Each point is reached from the start by the listed moves, each made 0, 1 or 2 times, or once backwards (-1), plus a little noise. Is the number of moves made odd or even? Then give how often each move was made.

Moves:
(1): [ 59 -14 -10]
(2): [19 30 40]
Start: [-10   2  19]
Points:
[ 31 -43 -30] => even (1, -1)
[ 9 31 60] => odd (0, 1)
[ 50 -12   8] => odd (1, 0)

Moves:
(1): [16  8  4  6 -4 10  2]
(2): [-3 12 -4  2 -7 -9 -5]
(3): [-4  3 17  5  4  2 -6]
(4): [-2 -5 -6 21  4  3  2]
(5): [-1  6 -5 -2 12  4 -7]
(6): [-7 -2  1  3 -6 12 -5]
Start: [-5  7  7  0 -5  0  8]
Points:
[-31  13 -33  12  10   0  -8] => odd (-1, 1, -1, 1, 2, 1)
[-4 -2 40 60  7 40  3] => odd (1, -1, 2, 2, 0, 1)
[ 21  18   4  59 -22  14  19] => even (2, 1, 0, 2, -1, 0)

Moves:
(1): [13  1  7 11 -8  1 -2 -1  0]
(2): [ -4   9   7 -10 -11   6  -2   6   3]
(3): [-6 -1 14  3  3  6 -5 -5 10]
(4): [-11   6   2  13  -1  -4  10  -3 -10]
(5): [ 6  9 -4 -3 19  5 -9 -6 -4]
(6): [-13  -4  -6   3  -9  15  -3   0 -12]
(7): [ 4  2 -1  1  1  9 15 -1  3]
(8): [ 1 -2  5  2  0 -2 -2 18 -2]
(9): [  0   5 -10   9  -1  -3  -5  -1  11]
Start: [ -7  -2  -1 -11   5  -8   3 -16  -3]
Points:
[-33  15 -20  60  10  22   7 -43 -19] => odd (1, -1, 1, 2, 1, 2, 1, 0, 2)
[-40  56  15   3  34  26  11 -15  22] => even (-1, 2, 2, 2, 2, 0, 2, 1, 2)
[ 10 -14 -25  32 -32  -9   9 -34 -12] => even (2, -1, -1, 0, -1, 1, 0, -1, 1)
[-28  27  20  39  29  16 -18 -27 -14] => even (1, 0, 2, 2, 2, 1, 0, 1, 1)
[ 13 -18  12  -5  21  10  16   9  16] => odd (0, -1, 1, -1, 0, 0, 2, 2, 0)

Moves:
(1): [ 17   4  -5   5  -1 -10   7  -1   2  -1   2   0   6]
(2): [-4 11 -1  2 -1  1 -1  1  4  2  6  0  0]
(3): [ 5  2  9  1  0 -2 -2  1 -3 -1 -5  4  2]
(4): [ 0 -5  3 13  3 -1 -4 -7  5 -3  8 -2  4]
(5): [ 4  0  0  2  8  6  7  0 -3  0  2 -4 -2]
(6): [ 0  1  4  2 -1  9 -1 -9 -5  1 -7  8  5]
(7): [-4  4  1  4 -6  1  9  8 -9 -7 -5 -1  7]
(8): [  1   0 -10  10  -1   0  -7   0  -7   8  -7  -6   5]
(9): [-2  0  4  5 -4  0  6  1  8  2 -7 -5 -5]
(10): [-2 -3 -1 -1  6 -7  6 -4  0 13  0  2  2]
(11): [ 1 -5 -1 -2 -4  7  1  8  4  2  4  4  4]
(12): [-6  2 -1  7  9 -4  7  5  2 -3 -3 10  2]
Start: [ 4 -4  6  5 -9  3 -1  1  4  0 -1  3  8]
Points:
[ 37   9   0  15 -12 -20  17  16  43  26  23   6  15] => odd (2, 2, 1, 0, 0, -1, -1, 0, 1, 1, 2, 0)
[ 12  21  -2   8 -34  20  36  10 -10  -2 -13 -13  21] => even (1, 1, -1, -1, 1, 1, 2, 0, 1, 0, 0, -1)
[ -6 -20  -7  60   5  16  40  32  -9  11 -21   5  41] => even (0, -1, 0, 1, 2, 0, 2, 2, 1, 1, 2, 2)
[ 48   3  36  42  -4  -2  41 -14 -10 -16   8   6  43] => even (2, 0, 2, 2, 2, 1, 2, -1, 0, 1, 0, -1)
[-14  17  -2  13  -9   5  17  -3 -24  -1  -4   8  30] => even (0, 1, -1, 0, 0, 1, 2, 0, -1, 1, -1, 0)
[ 21  -9   6  51   8 -24  -3 -24  27  36  10  -2  21] => even (1, 1, 1, 2, 0, 0, -1, 1, 1, 2, 0, 0)
[ 15  -3 -10  30 -11   5 -14   9  49  -3  53  -6  14] => odd (1, 2, -1, 2, 0, -1, -1, 0, 0, -1, 2, 0)

Moves:
(1): [ 2 -3 -5  7  6 -7  1  6 -4 -3  0  6 13 -5 -6  1 -9  1  1  6 -5]
(2): [ 2 10  0  1  5  2  5  9 -4  7 -3  0 -4  2 -4 -9  1  9  1  0  1]
(3): [ 0  1  5 10 -5 -5 -3 -1  4  8  4  8  5 -3  3 -6  2  0 -3  7 -1]
(4): [-11  -2  -3   4  -2   1   4   2  -3  -4   9   0   2  -3   7  -5  -8  -3
  -5   1  -5]
(5): [  4   0  12   4  10  10  -5   4  -1   6   4  -5  -3  -1  -5   1  -4 -12
   2  -2   2]
(6): [ 3 -3  6 -1 -4  8  5  3  1 -5  0 -2  1 -9 -8  5  6  5 -8  3  2]
(7): [ 0  9  2  0 -1 -2  9  0 -2  1  1  2  1 -2  1  1 -2 -7  0 -2  5]
(8): [-2 -9  3  0 -3 -8  9 -3 -2  4 -3 -5 -3  0 -4 -7  2 -5  2  6 18]
(9): [ -3   4  -1  -2   2  -4   5   5   9   9   0 -11   2  -1  -5   5 -13  -1
  -4   7   2]
(10): [-4  4 -2  4 -4 -1 -9  2  1  7  1  6 -9 -2 -8  0 -2 -5 -7 -3  2]
(11): [-3  0  2 -3  0 -2  0  1 -3  1  8  3  4  5 -1  2  2  2  1 -1  1]
(12): [-5 -4  1  3 13  2  5 -6  9 -3 -3 10 -7 -1  1  2 -5 -1 -2 -5  4]
(13): [ -7   0 -12   7   6   5   4   9   7   4  -6  -4  12   0  -1  10   9  -6
   9   0  -4]
(14): [ 0  3 -5  0 -1  1 -4 -3  2 -2 -1 -2 -5  8  0  7 -4  0 -8 12  2]
(15): [ 3 -4 -1 -1 -3  7  3  3  4  0 -4  1  3  6  5  1 -2 -3  0 -6  4]
(16): [-3 -1  4  0  2  0  3  3 -5 -1 -1  1 -5  1  1  7 -3  2  2  0 -3]
(17): [ 5 -3  2  9 -3  0 -3  3  5 -3  5 -2  0  2 -3 -1  4 -6  2 -3 -1]
(18): [ 3 -4 -5  2  1  3  3 -4 -2  8  0 -2 -4  0 -3  3  1  3 -1  3 -2]
(19): [  4   2  -1 -12  -3   3  -1   6  -5  -3   4   3  -3  -4   0   1  -4   1
  12   4  -8]
(20): [  7  -3  -7  -3   5  -6  -1   8   1   3   2  -1  -1  -2   7  -2   1  -6
 -10   2   0]
Start: [ 1 -1  3  3  0 -3 -7  1 10 -4 -6 -7 10 -4 -6 -1 -1 -1 -1  0  2]
Points:
[ 26  10 -20 -42  23  12 -13  20   4   4  -8  -6   6  21   2  60 -56 -21
  11  17 -19] => even (1, -1, -1, -1, 1, -1, 1, -1, 1, 0, 1, 0, 0, 2, 2, 1, -1, 1, 2, 1)
[ 14   6  -5  -1  22  18 -39  35 -43  26  34  18  30 -16 -23 -16 -23   4
  36   0 -54] => odd (2, 1, 0, 1, 2, -1, -1, -1, -1, 1, 2, -1, 0, -1, 0, -1, -1, 2, 2, 0)
[ 29  -4  -3 -26   0 -24  -7  21 -21 -39   5   6 -20   2   2  -1 -20 -22
  -6  24   7] => odd (1, 0, -1, 0, 0, 0, 1, 1, -1, 0, 0, 0, -1, 2, 0, 1, 1, -1, 2, 2)
